Each point is reached from the start by the listed moves, each made once or not at all, plus a little noise. Is the number of moves made odd or even? Then give how often each move was made.
(in the rows, 128 means zero)

Moves:
(1): [170 149  56  59  91 113]
(2): [ 97 106 152  95  79 120]
(3): [133 135 143 123 120  94]
Start: [ 83 108 147 143 119 129]
Points:
[123 133  69  76  79 111] => odd (1, 0, 0)
[ 93 108  98  37  27 105] => even (1, 1, 0)
[ 58  92 188 101  64  86] => even (0, 1, 1)

Moves:
(1): [110 155 146 128 120]
(2): [102 131 189 125 152]
(3): [119 129 162  90 121]
(4): [146 143 146  51 146]
Start: [136 129 135 120 134]
Points:
[136 172 170  42 145] => even (1, 0, 0, 1)
[148 144 185   7 143] => even (0, 0, 1, 1)
[127 134 171  86 127] => odd (0, 0, 1, 0)

Moves:
(1): [142 125 132 148 140 114  88 150]
(2): [120 140 109 129 141 148 113 125]
(3): [100 149 146 143 150 125 131 131]
(4): [ 92 152 110 144 143 115 154 108]
(5): [118 142 115 105 166 126 160 139]
(6): [133 125 131 123 162 138 134 132]
(7): [137 138 168 118 139 129 127 124]
(8): [138 159 119 144 112 141 136 123]
Start: [129 131 130 115 138 140 143 108]
Points:
[ 79 241 134 150 233 140 156 113] => odd (1, 1, 1, 1, 1, 0, 1, 1)
[ 72 212 142 135 249 131 147 119] => even (1, 1, 1, 1, 1, 0, 1, 0)
[ 71 219 114 136 232 144 217 101] => odd (0, 0, 1, 1, 1, 1, 0, 1)
[111 207 165 113 192 148 186 113] => even (0, 0, 1, 0, 1, 0, 1, 1)
[ 68 200 151 136 198 145 154  86] => even (0, 1, 1, 1, 0, 0, 1, 0)

Moves:
(1): [100 129 133  98 144 126 129 145 147 122 129 105 105 160]
(2): [124 165 138 196 143 115 105 156 116  98  95 144 140 140]
(3): [137  99  89 134 154 139 120 130  91 175 185 113 136 142]
(4): [130 114 166 158 141 107 148 115 170 148 151 136 109 117]
(5): [110 126 151 142  40 129 137 144 130 109  91 140 135 147]
(6): [129 129 138 128 128 141 146 128 112 132  93 151 132 129]
(7): [146 136 154 102 140 146 116 162 126 122 100  79 144 143]
(8): [121 136 133  89 110 165  96 156 164 160 132 129 162 135]
(9): [139 138 103 139 162 180 155 120 131 121 153 105 125 131]
(10): [118 164 148 132 129 138 120 101 122 113 114 101 148 145]
(11): [138 114 111 116 130 137 134 105 143 117 124 115 135 140]
Start: [134 148 125 126 123 128 158 135 139 115  85 105 133 141]
Points:
[107 192 126 109 177 186 175 111 158  90  96  41 129 192] => odd (1, 0, 0, 0, 0, 0, 0, 0, 1, 1, 0)
[133 155 209 132  61 144 179 124 192  81  29  35 175 195] => odd (0, 0, 0, 1, 1, 0, 1, 0, 0, 1, 1)
[120 173  68 130 204 228 147 177 153 144  93  69 170 220] => odd (1, 1, 1, 0, 0, 1, 0, 1, 1, 0, 1)
[140 156  71 168 214 196 179 146 107 116  99  65 136 213] => even (1, 1, 1, 0, 0, 1, 0, 0, 1, 0, 1)
[104 231 135 181 189 176 152 149 142  60  65  47 133 212] => even (1, 1, 0, 0, 0, 0, 0, 0, 1, 1, 0)
[141 192 184 105 141 170 149 142 108 100   7  53 170 165] => odd (0, 0, 0, 0, 0, 1, 1, 0, 0, 1, 0)
[131 185 154 122 166 138 130 185 159  61  22  33 146 204] => even (1, 1, 0, 0, 0, 0, 1, 0, 0, 0, 1)

Moves:
(1): [158 121 114 100 108 139 151  87 153 111 138 148 113 143]
(2): [150 114 117 146 102  95 132 115  88 132 142 112 128 168]
(3): [106 167 164 108 136 132 104 102 115 133 145 129 148 134]
(4): [146 127 113 127  78 125 111 134 118  97 131 115 122  87]
(5): [135 148 127 151 142 151 165 105  77 141 137 161 142 128]
(6): [115 106 136 100 135 125 161 150  96 134 154 108 111 122]
(7): [162 142 127 133 161 101 117 137 121 104 123 127 114 105]
(8): [150 118 138 127 137 115 128 136 122 128 158 136 138 103]
(9): [113 147 123 121 171 137  97 162 102 114 148 136 116 150]
(10): [125 104  90 131 174 106 131  71 131 150 138  83 144  96]
(11): [ 99  92 124 148 132  93 112 141 129 134 143 173 124 134]
(12): [118 146 149 137 114 114 152 134 138 102 145 120 149 158]
(13): [143 129 169 140 132 140 116 130 125 131 122 128 124 123]
(14): [140 140 141 156 116 145 120 127 144 154 155 129 113 135]
Start: [116 124 132 122 130 124 138 106 119 121 132 121 139 122]
Points:
[229 123  56 134 178  67 142  35   7  73 224 120 135  81] => even (1, 1, 0, 1, 1, 0, 1, 1, 1, 1, 0, 0, 0, 0)
[ 56 145 214 107 133  92  95 165  46  71 228 134 134 132] => odd (0, 0, 1, 1, 0, 1, 0, 0, 1, 0, 1, 1, 1, 0)
[114 145 152 164 227  41 148  40  54 116 222 154 200  85] => odd (0, 0, 1, 0, 1, 0, 1, 1, 0, 1, 1, 1, 0, 0)
[ 94  98 117 101 179 126 186 111  34 115 209 210 105 155] => odd (1, 0, 0, 0, 1, 1, 0, 0, 1, 0, 1, 0, 0, 0)
[225 149 123 153  40  78 152  73 116  54 200 101 109 148] => even (1, 1, 0, 1, 0, 0, 1, 0, 0, 0, 0, 1, 0, 1)

Moves:
(1): [133 132 110 126 140 159 160  98 114  96 115 104 128 139 115 144 152 115
 101 147 115]
(2): [111 144 143 136 132 136  80 139 120 127 135 112 138 130 128 147 132 133
 144 141 138]
(3): [ 93 141 179 134 147 103 129 135 130 127 109 144 130 113 130 105 140 131
 134 115 161]
(4): [128 134 141 118 140 153 122 116 121  96 157 148 172 116 149 126 128 124
 150 143 145]
(5): [122 115 134 121 144 132 110 109 130 134 146 119 157 130 129 146 125 138
 116 125 122]
(6): [118 113 134 124 119 157 134 143 116 142 124 106 130 120 130 109 134 142
 143 133 143]
(7): [143 145 115 106 129 134 143 128 148 145 123 137 135 121 139 148 138 170
 108 146 120]
(8): [133 123 140 138 125 134 122 121 140 113 129 140 148 114 119 122 130 145
 132 137 133]
(9): [144 136 152 151 118 130 115 107 122 112 127 137  96 164 144 118 119 150
 135 119  75]
(10): [131 121 110 146 176 162 103 132 157  91 110 120 101 114 131 131 117 139
 123 159 129]
(11): [162 138 129 128 140 124 138 153  87 126 132 136 144 151 110 122 112 122
 117 151 110]
(12): [144 115 135 119 137 148 141 128  93 149 145 135 139 125 130 135 139 131
 145 117 135]
(13): [126 137 160  81 136 114 119 131 120 125 118  96 139 116 120 144 135 145
 154 141 128]
(14): [126 117 105 141 138 132 143 118 106 119 127 144 137 126 128  94 116 112
 138 130 120]
(15): [ 95  95 124 170 110 160 131 161  99  85 155 123 109 120 115 100 128 112
 134 116  98]
(16): [134 146 133 134 160 120 132 128 149 120 127 133 124 128 128 121 143 131
 119 116 111]
(17): [134 149 130 125 130 143 125 132 121 133 115 135 113 127 138 122 114  93
 112  99 118]
(18): [154 149  84 111 111 101 108 155 117 129 117 137 138 135 140 129 110 147
 131 110 162]
(19): [123 112 111 149 131  94 119 144 103 141 134 125 126  93 151 126 147  94
  88 119 119]
(20): [129 136 122 107 129 102 111 140 120 130 134 126 118 127 118 122 152 115
 140 133 143]
Start: [137 117 144 144 122 131 112 139 144 122 120 135 132 149 136 143 137 132
 135 125 147]
Points:
[151 126  86 169 236 150  92 132 163 106 106 152 129  92 185 132 142 111
  42 124  91] => odd (0, 0, 0, 0, 1, 0, 1, 0, 0, 1, 0, 0, 0, 1, 0, 1, 1, 0, 1, 0)
[153 104 113 219 122 176  50 177 141  12 116 152  85 155 144 103 101 185
 151 127 100] => odd (0, 0, 0, 0, 0, 0, 0, 1, 1, 1, 0, 0, 0, 0, 1, 0, 0, 1, 0, 0)
[104 150 161 128 143 119  22 181  94 124 103 145 192 118 147  87 141 137
 175  96 237] => odd (0, 1, 1, 0, 1, 1, 0, 1, 0, 0, 0, 0, 0, 1, 0, 0, 1, 1, 0, 1)
[158 108 160 183 194 243  21 202  19  67 196 129 146 122 186 130 158 131
 125 162  77] => odd (0, 1, 0, 1, 1, 1, 1, 0, 1, 1, 1, 1, 0, 0, 1, 0, 1, 0, 1, 1)
[133 167 245 111 249 155  61 100 197  46 113 143 164 125 183 157 159 236
 150 165 113] => even (0, 0, 1, 1, 1, 0, 1, 0, 1, 1, 0, 0, 1, 0, 0, 1, 0, 0, 0, 0)

Moves:
(1): [110 130 144 138 137 134 132 132 129 127 129 116 142 116 108 146 112 138
 116 131 111 133 119 113]
(2): [133 131 125 148 119 122 104 115 142 115 124 122 112 107 106 134 126 112
 133 136 114 134 128 128]
(3): [132 132 134 120 132 135 141 127 123 110 133 138 130 127 125 127 117 133
 124 140 152 128 130 113]
(4): [138 127 125 122 145 123 139 122 116 133  91 121 139 136 146 136 137 119
 134 127 123 129 114 133]
(5): [121 109 149 128 150 149 128 133 131 130 105 122 134 100 149 134 101 111
 122 135 156 115 129 129]
(6): [125 139 138 131 126 138 122 119 129 123 128 119 129 134 120 117 135 125
 123 135 124 135 124 133]
(7): [139 118 149 123 123 140 126 144 125 131 119 134 111 123 144 113 114 140
 103 131 142 115 115 107]
(8): [133 134 124 135 137 136 134 130 132 124 125 133 131 117 140 122 138 120
 125 132 108 140 115 144]
(9): [140 126 107 111 134 119 129 131 146 123 129 131 152 139 118 133 135 133
 138 126 136 123 113 133]
(10): [126 141 124 123 128 149 120 125 123 100 128 127 124 128 123 119 113 135
 115 118 130 133 123 143]
(11): [132 118 122 121 138 141 138 143 117 131 114 118 139 136 128 128 135 118
 129 122 129 138 130 119]
(12): [118 109 123 150 146 146 146 121 125 122 112 112 113 126 144 120 152 139
 131 123 137 125 112 116]
(13): [131 114 112 106 143 110 135 120 128 141 134 138 126 115 141 127 123 128
 119 144 121 104 109 142]
(14): [118 116 125 141 115 138 124 118 118 121 145 141 136 133 128 140 131 121
 118 135 123 117 134 132]
(15): [127 129 133 142 117 126 142 127 132 137 122 128 130 127 129 120 118 129
 123 135 129 145 125 155]
(16): [115 120 131 127 110 137 127 118 118 140 112 155 143 126 132 121 122 137
 138 119 138 136 115 141]
(17): [139 117 129 137 126 125 114 117 117 129 122 133 124 126 131 136 131 134
 135 137 142 137 111 150]
(18): [131 127 135 115 125 142 144 134 121 153 118 126 122 126 140 127 119 141
 138 130 123 120 130 129]
(19): [147 125 124 144 126 120 129 121 117 130 133 120 134 108 134 123 149 134
 143 137 137 139 146 149]
(20): [112 133 122 113 125 134 118 124 139 113 129 116 119 124 132 126 132 120
 123 118 126 125 119 118]
(21): [141 111 162 132 119 135 126 129 134 108 130 135 121 131 123 127 150 121
 149 130 119 133 118 126]
(22): [133 141 126 129 121 143 144 134 140 141 145 152 124 121 121 124 122 128
 133 100 138 123 133 115]
(23): [127 143 123 129 116 122 137 131 120 133 121 131 125 123 129 118 148 125
 139 130 140 130 135 130]
(24): [117 132 147 127 129 127 135 120 129 114 116 143 127 116 130 146 136 147
 126 138 121 143 143 130]
Start: [128 138 126 131 125 144 140 132 121 137 128 133 126 144 147 126 131 113
 113 114 133 113 139 123]
Points:
[125 141 169 114 121 218 181 114 120 150  68 180 145  35 191 103 102 160
  98 132 181 133  66 208] => odd (1, 0, 0, 0, 1, 1, 1, 1, 1, 1, 0, 0, 1, 0, 1, 1, 1, 1, 1, 1, 0, 1, 1, 1)
[144 118 190 149 118 200 155 109  97 140  16 150 122  63 202 119  87 137
 112 141 165 144 126 188] => even (0, 1, 0, 1, 1, 0, 1, 0, 0, 1, 0, 0, 0, 0, 1, 1, 0, 1, 1, 0, 0, 0, 0, 1)
[134  91 148 182 105 212 204 101  71 116 117 184 144  94 152 110 159 143
 134 122 187 142  87 174] => even (1, 0, 1, 0, 0, 0, 0, 0, 0, 1, 1, 1, 1, 1, 1, 1, 1, 0, 1, 0, 1, 1, 1, 0)
[158  75 169 162 123 249 160 110  70  91  37 163 108 125 193 114 151 120
 123 129 151 135  48 140] => odd (0, 1, 1, 1, 0, 0, 1, 1, 0, 1, 1, 1, 0, 1, 0, 1, 1, 1, 0, 0, 1, 0, 0, 0)
[134 146 161 125 127 227 196 122 114  73  52 136  83 111 157 121 181 116
 152  89 147 140 118  87] => even (0, 1, 1, 1, 0, 0, 0, 0, 0, 1, 1, 1, 0, 0, 0, 0, 0, 1, 0, 1, 1, 1, 1, 1)
[ 98 138 121 134 149 174 196 115 122 122  76 118 112 110 187  97 194 114
  99 138 117 146  99 156] => odd (0, 0, 0, 0, 0, 1, 0, 1, 0, 0, 1, 1, 1, 0, 1, 0, 0, 0, 0, 1, 0, 0, 1, 1)

Moves:
(1): [127  90 124 110 138 113 138 163 141 103  98 125 132 122 107 133 118 128
 105 142 132 120 125 109 119 143 130]
(2): [143 137 141 117 135 132 117 167 130 116 150 151 130 163 122 123 140 130
 163 153 140 119 137 136 122 124 159]
(3): [115 110 123 129 156 141 117 131 126 138 137  94 123 117 118 150 137 130
 121 104 159 134 125 161 179 143 108]
(4): [130 137 113 135 126 105 124 134 128 119 150 126 121 136 131 113 132 115
 145 125 109 147 141 112 125 122 122]
(5): [112 118 113 121 138 118 146 118 111 113 131 118 143 161 140 127 127 126
 114 108 137 147 136 131 138 136 139]
(6): [134 148 103 127 179 135 112 149 109 100 126 133 127 121 146 107 119  88
 134 128 132 123 146 121  84 133 126]
(7): [161 142  91 139 121 161 115 134 113 125 115 125 137 123  97 122 128 122
  91 136 136 162 114 117 108 121 115]
(8): [114 109  96 111 146 118 133 130 131 108 109 103 103 157 145 146 191 123
 164 167 115 118 119 130 128 163 121]
(9): [119 105  96 167 116 124 127 126 144 126 138 127 130 143 138 119 146 137
 125 161 140 100 119 106 123 126 126]
(10): [173 123 105 123 120 157 145 152 105 140 124 120 123 134 131 144 124 116
 136 133 106  93 125 141 116 133 150]
(11): [114 117 132 123 129 138 106 119 115 142 132 121 142 121 119 128 141 135
 128 144 119 153 153 143 120 123 116]
(12): [141 116 133 124 134 121 105 121 131 127 123 127 115 136 152 119 130  99
 107 132 118 130 133 147 125 117 130]
(13): [136 141 128 143 118 108 159 122 140 101 104 130 144 121 106 131 175 151
 151 121 143 119 153 118 126 116 149]
(14): [119 131 110 128 120 126 114 130 129 126 129 131 155 124 146 145 131 123
 130 116 128 125 119 122 136 125 133]
(15): [144 109 120 116 140 139 104 118 118 129 116 137 113 124 131 127 117 104
 140 135 126 131 131 137 141 160 116]
(16): [128 151 140 155 118 126 135 135 126 133 126 120 138 140 145 134 122 112
 130 129 145 127 116 133 131 134 131]
(17): [127 129 128 147 122 112 127 137 144 112 129 155 128 137 119 139 118 128
 119 120 126 126 131 128 108 132 122]
(18): [132 129 132 127 144 131 128 124 126 132 134 127 147 145 140 142 143 127
 130 120 134 131 140 106 129 137 106]
(19): [102 148 159 139 123 161 112 140 102 127 135 123 107  85 116 126 118 150
 132 145  91 121 124 135 156 113 137]
(20): [126 142 114 131 126 131 111 147 132 136 102 133 129 137 126 120 134 120
 123 134 118 127 136 130 135 123 107]
(21): [131 156 112 110 136 101 106 131 115 130 115 124 126 155  98 132 138 112
 108 101 123 117 137 130 116 132 136]
(22): [125 123 122 101 100 123 128 122 117 120 155 157 127 110 135 121 120  82
 110 162 137 123 138 153 146 143 112]
(23): [124 123 131 127 116 122 128 145 117 144 135 121 110 115 167 136 142 149
 133 119 147 128 142 111 134 130 143]
(24): [123 167 119 149 113 139 132 130 160 177 154 165 121 136 129 111 135 109
 141 137 109 179 128  86 117 134 140]
Start: [ 96 106 161 142 122 145 117 137 128 120 125 143 130 139 141 127 121 128
 115 148 148 122 119 137 156 123 142]
Points:
[105 125 136 126  69 112  51 230  61 104 139 156 117 117 166 157 119  40
  65 178  96  94 171 171 156 138 171] => even (1, 0, 0, 1, 0, 0, 0, 0, 0, 1, 1, 1, 0, 1, 0, 1, 1, 0, 1, 0, 1, 1, 1, 0)
[112 118  75 220 193 149  92 198  93  61 118 122 132 176 167 124 193  83
 117 137 122  85 196 134 160 119 126] => even (0, 0, 1, 1, 1, 1, 0, 0, 1, 1, 0, 1, 1, 0, 0, 0, 1, 1, 1, 1, 0, 0, 0, 0)
[ 83 149  68 145 149 153  36 189  93 158 146 111 134 247 184 161 249  63
 112 152 192 222 142 150 174 171 181] => even (0, 1, 1, 0, 1, 0, 1, 1, 0, 0, 1, 1, 0, 1, 0, 1, 0, 0, 0, 0, 1, 0, 1, 1)
[135  31  61 162 174 134 127 206  89  57  87 153 162 176 171 153 184 105
 121 173 182  90 214  81  86 190 157] => odd (1, 0, 0, 0, 1, 1, 0, 0, 1, 1, 1, 0, 1, 0, 1, 0, 1, 1, 0, 0, 0, 0, 1, 0)
[101  63  84 123 137 124  15 117 110 121 146 145 147 169 177 160 163  23
  62 156 186  88 136 174 232 182  86] => even (0, 0, 1, 0, 0, 0, 0, 0, 1, 0, 0, 1, 0, 1, 1, 0, 0, 1, 0, 0, 1, 1, 0, 0)

Moves:
(1): [102 119 133 104 106 151 116 122 121 143 126 116 128 122 125 127 131 107
 116 135 139 129 118 145 143 129 123]
(2): [126 134 135 127 125 112 128 140 122 137 122 114 127 127 127 119 128 129
 107 127 114 118 121 134 139 109 131]
(3): [140 114 142 141 117 134 144 172 142 143 132 138 145 116 117 114 126 148
 114 137 145 109 130 127 119 126 114]
(4): [117 143 140 127 130 128 131 114 150 113 149 136 126 121 115 135 121 125
 125 123 140 137 127 138 136 127 124]
(5): [136 119 126 131 128 118 132 137 122 133 134 138 130 130 128 123 118 138
 138 113 129 111 125 130 120 135 117]
(6): [133 114 156 125  97 115 134 117 139 109 125 111 134 122 139 126 133 151
 136 118 119 159 128 138 124 144 131]
(7): [121 132  93 131 129 135 123 133 140 114 140 135 128 133 116 135 134 121
 124 133 129 116 119 126 116 134 118]
(8): [129 127 147  99 124 128 159 123 125 131 138 136 147 136 126 124 139 111
 114 132 132 127 121 114 127 108 132]
(9): [141 147 128 134 129 121 145 128 138 137 108 148 169 149 163 133 139 139
 138 131 131 138 141 123 133 124 111]
(10): [ 81 139 113 121 127 133 100 150 129 117 149 140 106  99 121 153 112 106
 126 106 140 114 123 150 120 128 137]
(11): [121 151 135 126 123 129 118 112 146 133 119  92 118 147 111 147 146 119
 120 155 163 134 120 127  89 121 132]
(12): [134 107 122 134 130 136 118 149 139 138 142 117 138 133 108 121 140 119
 136 110 139 118 111 123 139 121 142]
(13): [ 88 103 133 107 117 120  97  98 121 151 142 134 124 116 104 137 134 122
 127 134 135 134  86 146 138 130 144]
(14): [136 124 131 114 127 114 132 127 133 126 131 112 146 134 135 129 135 130
 128 141 121 130 141 112 127 136 117]
(15): [148 129 134 110 100 153 128 100 116 136 139 140 110 145 133 142 126 119
 115 113 131 122 135 130 119 141 157]
(16): [118 108 106 148 130 122 122 153 123 117 126 100 114 126 139 118 109 118
 143 142 110 111 115 141 140 149 142]
(17): [129 109 130 131 127 107 119 115 116 122 134 132 128 119 132 149 123 135
 135 135 128  86 133 155 130 121 132]
(18): [141 134 146 112 125 137 129 130 123 134 139 111 107 126 118 150 139 149
 112 122 152 141 105 133 122 134 136]
(19): [133 135 138 136 134 158 125 120 130 123 122 104 129 129 101 135 122 147
 114 122 132 149 131 106 116 149 127]
(20): [137 121 167 130 146 130 130 133 118 130 111 136 119 131 127 127 130 132
 103 131 124 135 144 135 125 129 114]
(21): [127 109 106 127 145 138 131 141 134 131 126 148 116 119 148 117 105 128
 114 113 119 138 142 121 127 117 120]
(22): [140 116 133 128 126 124 131 146 137 125 121 138 120 130 136 129 126 150
 138 128 127 109 126 117 128 126 117]
(23): [117 130 131 127 110 134 137 132 121 125 136 124 121 138 132 134 140 139
 122 113 134 138 132 120 138 124 139]
(24): [129 115 128 136 133 119 122 128 134 137 118 126 115 117 139 129 135 127
 131 123 126 108 127 129 129 140 126]
Start: [132 114 126 144 146 111 112 139 127 152 131 133 133 152 136 172 140 109
 132 122  88 123 142 109 111 103 140]
Points:
[120  80 145 126 163  81 136 140 136 110 160 127 145 155 129 194 134  86
 108 161  78  69 146 137 119 109 121] => odd (0, 0, 0, 1, 0, 0, 1, 1, 0, 0, 0, 0, 0, 1, 0, 1, 1, 0, 0, 1, 0, 0, 0, 0)
[143  49 188  98 116 133 121  97 143 132 156 149 113 163 141 238 130 163
  81 105 102 127 102 139 102 145 151] => even (0, 0, 0, 1, 0, 1, 1, 1, 1, 0, 0, 0, 1, 0, 1, 1, 1, 1, 1, 1, 1, 1, 0, 0)
[105  98 166 162 177 106 115 206 149 153 139 120 142 143 123 182 122  92
  98  70  98  81 121 122 127 117 134] => odd (0, 1, 0, 1, 1, 0, 0, 1, 1, 1, 0, 1, 0, 0, 0, 1, 0, 0, 1, 1, 0, 0, 0, 1)
[129   7 236  70  59 125 100 148 136 219 162  47 113 163  91 193 187 108
  78 138 160 102  58 147  81 156 174] => even (1, 0, 1, 0, 1, 1, 0, 1, 0, 0, 1, 1, 1, 1, 1, 1, 0, 1, 0, 1, 0, 0, 0, 1)
[ 50  25 179 100  38 106  44 183 157 161 204  80  90 137  76 234 148 112
  85 109 149  31  72 201  96 129 167] => even (1, 1, 1, 1, 1, 1, 1, 0, 0, 1, 1, 1, 1, 1, 1, 1, 1, 0, 0, 1, 0, 1, 1, 0)
[ 61  96 161 112 152  71  69 145 182 176 159 154 132 144  95 246 186  76
  90 126 154  38  73 164  98  59 133] => odd (0, 1, 0, 1, 0, 0, 1, 1, 1, 1, 1, 1, 1, 0, 0, 0, 1, 0, 0, 1, 0, 1, 0, 1)
[ 44  58 205  33  59 141  72 117 130 193 174  95  97 155 109 213 173  57
  37  87 137 156 100 139 101  76 198] => odd (1, 1, 0, 0, 0, 1, 0, 1, 0, 1, 1, 1, 1, 1, 1, 0, 0, 0, 0, 1, 1, 0, 1, 0)
[107 103 179 116 109 134  85 215 159 195 133  54  98 124  87 221 150 148
  69 125 171  68 100 115  53 130 111] => odd (1, 1, 1, 0, 1, 0, 0, 0, 0, 1, 1, 0, 0, 1, 0, 0, 0, 1, 1, 0, 0, 1, 0, 1)
[ 51  28  81 130 131 108  35 130 105 164 166 159  48  99 152 222  87  69
 127  92  81  40 106 186 114 134 202] => odd (0, 0, 0, 0, 0, 0, 0, 0, 0, 1, 0, 0, 1, 0, 1, 1, 1, 0, 0, 0, 1, 0, 0, 1)

Moves:
(1): [128 131 140 153 129 136 124 117 135 134 119 140 148 135 141 134 134 127
 146 139 132 133 136 130 128]
(2): [124 121 130 127 119 125 149  98 122 112 138 136 127  94 127 124 126 131
 131 125  96 127 122 126 135]
(3): [129 125 112 128 136 130 128 131 127 129 130 118 140 126 125 123 155 129
 133 121 114 122 128 131 122]
(4): [119 129 138 125 121 132 136 144 137 124 104 116 108 137 132 125 123 142
 129 128 131 142 110 135 124]
(5): [136 119 130 132 119 129 121 123 109 129 126 114 150 129 132 141 127 146
 137 116 139 124 133 113 126]
(6): [144 109 144 143 118 118 126 139 128 136 131 104 125 142 140 121 118 121
 119 142 124 129 124 147 104]
(7): [127 115 143 131 124 135 114 139 124 123 113 137 117 149 128 115 136 122
 110 120 138 138 134 140 125]
(8): [130 126 132 114 143 124 130 133 126 129 123 132 129 129 121 131 126 149
 137 133 123 122 126 120 126]
(9): [128 127 126 132 136 128 137 123 119 119 120 136 135 107 114 138 122 119
 127 130 119 131 140 134 141]
(10): [122 131 130 131 119 145 136 133 127 126 117 128 115 149 121 126 114 120
 128 112 131 131 125 132 108]
(11): [123 121 120 132 130 120 129 124 138 131 120 136 132 128 112 128 122 120
 127 132 142 142 129 129 122]
(12): [114 147 126 123 128 120 101 115 138 118 126 121 119 140 141 130 101 140
 124 137 131 120 132 103 120]
(13): [119 115 137 131 123 148 139 138 140 126 125 129 140 120 130 120 118 135
 128 131 128 130 147 138 128]
(14): [122 123 129 122 108 113 125 131 140 126 133 117 131 147 141 149 139 114
 149 113 110 151 159 106 115]
(15): [126 123 142 125 124 117 131 132 137 125 131 133 117 135 123 125 150 136
 120 130 135 125 152 132 108]
(16): [126 122 126 129 134 138 138 114 121 134 121 128 121 120 124 116 130 131
 121 139 123 131 137 121 136]
(17): [129 119 117 114 117 117 124 124 130 129 128 144 120 123 135 134 133 134
 119 138 136 128 129 135 131]
(18): [132 127 137 127 126 128 131 139 133 144 106 144 155 115 119 120 134 128
 114 117 119 123 135 124 119]
(19): [117 136 129 126 129 131 119 122 119 122 138 134 118 113 132 149 147 121
 140 130 132 126 134 117 122]
(20): [140 137 120 141 108 142 119 129 122 123 132 126 133 129 126 120 150 114
 157 132 132 135 120 121 116]
(21): [145 121 131 133 137 119 129 116 134 121 130 132 135 131 139 126 139 121
 138 124 131 118 128 122 144]
(22): [145 128 122 134 133 134 129 129 134 116 142 135 128 129 112 137 129 128
 116 135 135 125 119 123 131]
(23): [135 141 141 114 116 142 119 126 142 135 127 119 147 154 118 146 133 125
 116 123 124 138 117 132 117]
(24): [149 133 121 126 143 143 132 133 127 143 135 137 124 116 136 125 139 126
 129 115 131 145 130 125 119]
Start: [127 111 109 131 117 136 119 112 118 134 138 158 134 131 116 120 134 104
 125 130 121 124 130 114 117]
Points:
[201  86 117 146  72 144 102 140 144 162 142 133 208 171  94 146 225  82
 135  97 119 176 167  89   7] => odd (0, 0, 1, 0, 1, 1, 0, 0, 0, 0, 1, 0, 0, 1, 1, 0, 0, 1, 0, 1, 0, 1, 1, 1)
[133  87 171 159  66 167  68 117 149 138  94 130 210 216 161 156 167  88
 142  88 111 145 196  86  32] => odd (1, 0, 1, 0, 1, 1, 1, 0, 0, 1, 0, 1, 1, 1, 0, 0, 0, 1, 1, 0, 1, 0, 1, 0)
[187  60 127 149 103 111 123  75 126 142 142 201 189  97 141 175 185 106
 163 122 107 154 172  67  72] => odd (1, 1, 0, 0, 1, 1, 0, 1, 0, 0, 1, 0, 0, 1, 0, 0, 1, 1, 1, 0, 1, 1, 0, 1)
[167 110 134 119 120 156  91 114 133 135 133 192 134 162 101 133 224  85
 149 115 158 162 149 100  63] => odd (0, 0, 0, 0, 0, 0, 1, 1, 0, 0, 1, 0, 0, 0, 1, 0, 0, 0, 1, 1, 1, 0, 1, 1)
